Every row gives one point. The last column is the point's height on a tilted bowl or saddle (a function of degree 2), plus a little noise. Along how many of its main directions does it bend up, bend down or stay straight?
In the rows, 128 means zero.

Points (15 x 4)
[[151 217 145 200]
 [ 49  93 131 201]
 [ 89 123 162 145]
 [103 146 176 127]
 [108 102 122 140]
 [106 123 152 136]
 [180  92  94 166]
 [141  81  99 143]
 [112  50 175 199]
 [127  93  51 101]
 [210 114 150 196]
 [145 167 193 108]
 [ 94 102  88 132]
 [132 111 166 130]
 [ 74  98  93 150]]
Directions: 2 up, 1 down, 0 straight

Points (23 x 5)
[[ 98 214 118  98 155]
 [171 132 164 157 163]
 [172  74 112 131 162]
 [124 158 127 112 143]
 [ 98 143 182 229 211]
 [127 166  68  86 172]
 [136  65 129 197 161]
 [137  60 126 181 156]
 [134  92 107 177 159]
 [ 79 163 160 151 163]
 [155 101 118 112 150]
 [ 93 171  89 123 161]
 [135  79  84 130 168]
 [ 70 187 139 124 163]
 [159 139 113 130 148]
 [110 156 184  82 167]
 [199 175  86  79 171]
 [ 88 104 105  54 181]
 [178  98 192  77 185]
 [205  96 121 159 179]
 [106  85 165 203 164]
 [179 115 105 107 162]
 [ 59 128 108 136 166]]
Directions: 3 up, 0 down, 1 straight

Points (43 x 7)
[[114 110 144 166 133 129 121]
 [144 100 152 138  54 100 146]
 [127 126  74 150  99 195 137]
 [208 104 141 135 164 109 105]
 [ 99 126  93 114 104 138 135]
 [138 146 107  93 117 129 120]
 [108  88  93 103  82 137 139]
 [100 127 100 238 111 141 161]
 [140 144 167  86 131 165 138]
 [ 96 122 148  99 143 143 117]
 [138 135 129 115 138 166 121]
 [122  89 105 112 110  89 118]
 [  7 116 178 114 158  81   7]
 [ 73  96 126 126 186 126 123]
 [162 148 166  86 124 200 132]
 [193 175 136 156 210 169 155]
 [ 96  98 114 136 140 124 122]
 [164  88 150  95 116 150 109]
 [127 137 109 122 169 153 137]
 [147 102 131 158 103 104 120]
 [ 85 101 135 147 122 129 113]
 [122 173 122 173 110 151 117]
 [134 114 137  93 125 126 119]
 [144 154 106 144 147 117 130]
 [102 148  31 100 176 140 188]
 [127  75 116  79 139  69  93]
 [100 122 140 119 183 119 135]
 [ 72 190 129 108 100  92  99]
 [126 108 149  74 191 142 143]
 [151 142  82 113 113 137 119]
 [160 173  74 107 120 170  93]
 [ 83 156 164 140 131  62 103]
 [181 141 135 150 147 179 109]
 [189 158 133 129 130 155 103]
 [157 164 137  96 152 116 131]
 [119 180 143  61 178 129 143]
 [130 147 123 112 170 103 138]
 [161 120 130 160 107 145 117]
 [111  71 127 160 123 116 109]
 [102 111 173  52 129 158 125]
 [137 164 105 134 150 106 131]
 [137 129 128 159 112  69 127]
 [106 111 109  80 118 162 121]]
Directions: 2 up, 2 down, 2 straight

Points (66 x 9)
[[ 97 188 219 109 116 185  39 136 237]
 [115 141 101 118 152  84 101 174 129]
 [ 56 161 139 112  89 134 128 111 159]
 [ 78 131 129 164 161 142 163  71 162]
 [ 87 112 143 136 154 100  70  66 188]
 [159 108 155 131 153 163 108  95 138]
 [143 163 110  85 115  53 174 149 115]
 [ 98 192 125  43 160 127 142 107 214]
 [147  52 143 140 114 101 120 120 161]
 [128 152 136  89 198 115 134  81 186]
 [103 146 117 130 127 213 110 129 130]
 [110 140 142 151  85 140 127  96 134]
 [108 163 148 120 112 123 137 133 143]
 [124  98 148 130 125 127 152 154 139]
 [ 89  74  92 101 133 168 123 123 168]
 [179  85 140 135 158  84  35 115 191]
 [138 102 157 133 171 158  92  83 151]
 [172 130 112 105 137 161 145 153 143]
 [109 120 183 152 127 126 114 141 151]
 [134 121 154 172 121 107 120 121 147]
 [150  94 153 105  99 121 176 127 156]
 [210  80 132 146 108 111  64 158 161]
 [ 74  77 114  98  75 127 109 131 167]
 [107 146 143 148  96  85  59 125 179]
 [196 129  79 117 117 170 125 129 127]
 [ 59 128 100 159 166 157 112 172 190]
 [102 202 122 128 139 134 126 149 161]
 [227 138  77 125 168 102 152  89 195]
 [ 72 179 129 141 120 109  87 101 174]
 [118 144  68 145 136  82  94 113 177]
 [139  87 125 184 109  29  94 112 197]
 [157 125 145 157 132 117 164  93 156]
 [103 140  69 175 143 125 122 157 175]
 [188  87 121  78 183 117 154 129 170]
 [134 137 132 109 166 150 108 151 145]
 [189 157  89 161 104 142 169 175 159]
 [105 127 148 134 139 123  77 165 153]
 [107 129 158 119 162 177  81 123 157]
 [118  97 130  77 119 176 173 142 181]
 [143 128 110 147 104 169  91  98 108]
 [105  83 144 120 123 116 126 125 143]
 [127 139 176 125 161 108 108 171 129]
 [151 173 105 125 160  96 172  98 172]
 [122 148 138 195  62 138 148  54 145]
 [145 111 125 102  97 136 141 107 143]
 [138  99 115 123  98 112 125 249 154]
 [118 183  92 142 148 126 178 104 176]
 [180  89  98 162 142 131 152 124 157]
 [ 72 120  69  39  90 150 129  98 213]
 [135 148 111 165  92 161  89 113 118]
 [123 106  58 157 167 103 115  92 193]
 [ 83  93 192 178 133 139 138 142 172]
 [115 106 133  99 177 168 100 127 165]
 [129 173 134 128 132 139 149 186 148]
 [178 113 142 175 156 107 129 150 144]
 [166 131 133 151  24  93 142 101 179]
 [ 63  98  97 151 115 123 113 106 155]
 [114 148 100 117  91 152  90  64 134]
 [154 121 129 114 100  78  80 142 146]
 [117  85 100  87 148 118 141 181 146]
 [133 182 135 121 123 146  88 162 150]
 [119 169  74  94 118 132 192 179 180]
 [127 155 147 221 116 148 138  86 158]
 [148  92 110 164 110 160 156 120 139]
 [140 164 142 127 134 215 148 168 164]
 [ 89 167 143  98 160 165 125 120 171]]
Directions: 6 up, 1 down, 1 straight
